Each row of a before or after table is a point. One or more steps were done to the points. Then noise was added and the rows were shuffled. The steps act on columns, c1 being the first. Write out the steps. A step turns or swaps two columns, mirrors them in a line or flattens them onto one, adds a multiple of one to another, or multiplies or shifts one. Angles are multiples of 10 degrees, from the lower column toward the higher: turns from -170 to 170, lines from 10 to 170 but not 90. Use the fewest steps. Two steps may share a column if one is a turn and the other turns, adds or multiplies; they go together, in the order done. Otherwise the lowest column goes first.

Before (11 x 2):
[[ -5  -8]
 [  2  -5]
 [ 24  60]
 [-67  30]
 [ 24  11]
 [ -8   5]
 [  9  88]
 [-40  13]
 [-27   1]
 [-33  13]
 [ -9  42]]
After (11 x 2):
[[ -7   9]
 [-19  38]
 [ -6 -26]
 [  9   5]
 [-84 -26]
 [-54 -35]
 [ -6  27]
 [-43   2]
 [  6  -2]
 [-41  59]
 [-17  31]]
Steps: mirror c1 and c2 in the line at 140 degrees

Before (8 x 6):
[[ 37 -21  38 -35 -28 -21]
 [ 36  35  45  46 -10 -34]
 [-26  -5   2  -4  35 -66]
 [-73 -26  19 -21 -11  -2]
 [ 37  -1 -29  33  23 -45]
 [-74 -14 -31 -57 -21 -44]
 [ 12  26  15  -5  21 -11]
 [-12 -49  25 -47 -36 -19]]
After (8 x 6):
[[-35  -9  41  33   9 -42]
 [  3  25   3  -5  22 -16]
 [-49  -7 -30 -32  17 -13]
 [ 35 -10  17  -4  24 -68]
 [-42  18 -30  45  35 -36]
 [ 67   1  -7 -65 -48 -51]
 [  0 -28 -36 -47 -16 -22]
 [ 63 -21 -39 -20 -18  -6]]
Steps: turn c1 and c5 by -160 degrees; turn c3 and c5 by 140 degrees; add -0.3 times c4 to c2

Before (14 x 11):
[[ 15 -47  42  23  -9  10  -8 -11  16 -55 -15]
 [-14   3 -34  50  42  23  29 -46 -55 -34   2]
 [ 61 -30 -24  -9 -20  19  41  36  14  13 -36]
 [ 16 -46 -10  19  -5  -1  19 -40  18  30 -14]
 [  2  16  26   6  -6  18 -41 -48  12  25  16]
 [  7  -5  31 -14  48   5  27 -47  -3  24 -20]
 [  4 -16 -38  14  43  20  13 -28  27  -1  25]
 [-31 -44  44   7 -11  18   5 -21  -1  37  43]
 [-24  -2  18  19 -17 -15  29 -10  -9 -32  27]
 [ 26  21  32  39 -27  -1 -22 -16  11 -17  23]
 [  2   8 -40 -29  10 -30 -12  25  18  17   0]
 [ 25  -2 -23 -24  -3   0 -54  -5 -23 -16  50]
 [-17  14  37 -20  57  38 -39   4 -16  -8 -25]
 [ 29 -53   8  25  50 -32  30  37 -24 -30 -29]]
After (14 x 11):
[[  2   7 -15 -29  -8 -38 -12 -16  13  23  -2]
 [ 29 -52   5  24  95 -29  30  14  44 -39 -29]
 [-15  14  14 -19  -1  39 -39  -3  12 -11 -25]
 [ 62 -28 -10  -8  42   6  41 -34  23  18 -36]
 [  3 -16 -14  14  60  15  12 -17 -39  -1  24]
 [ 17 -48  18  21 -21   7  -8 -11 -16 -72 -15]
 [-30 -45  18   7  -3  21   6   5 -17  49  42]
 [-13   2 -13  49  87  47  29  59 -13 -43   2]
 [ 25  -1  -9 -24 -84   8 -53  21   8 -21  48]
 [-23  -1   6  21  26  -8  29  15  -4 -39  28]
 [  1  17   9   7 -70  21 -41   7 -48  33  15]
 [ 27  21  14  39 -61  -2 -19  -1 -19 -24  23]
 [ 15 -44  -2  21  23   0  19   3 -43  39 -14]
 [  8  -5  13 -14  90  11  26  22 -39  31 -20]]
Steps: multiply c3 by 0.4; add 1.5 times c7 to c5; turn c8 and c9 by 120 degrees; turn c6 and c8 by -20 degrees; multiply c10 by 1.3
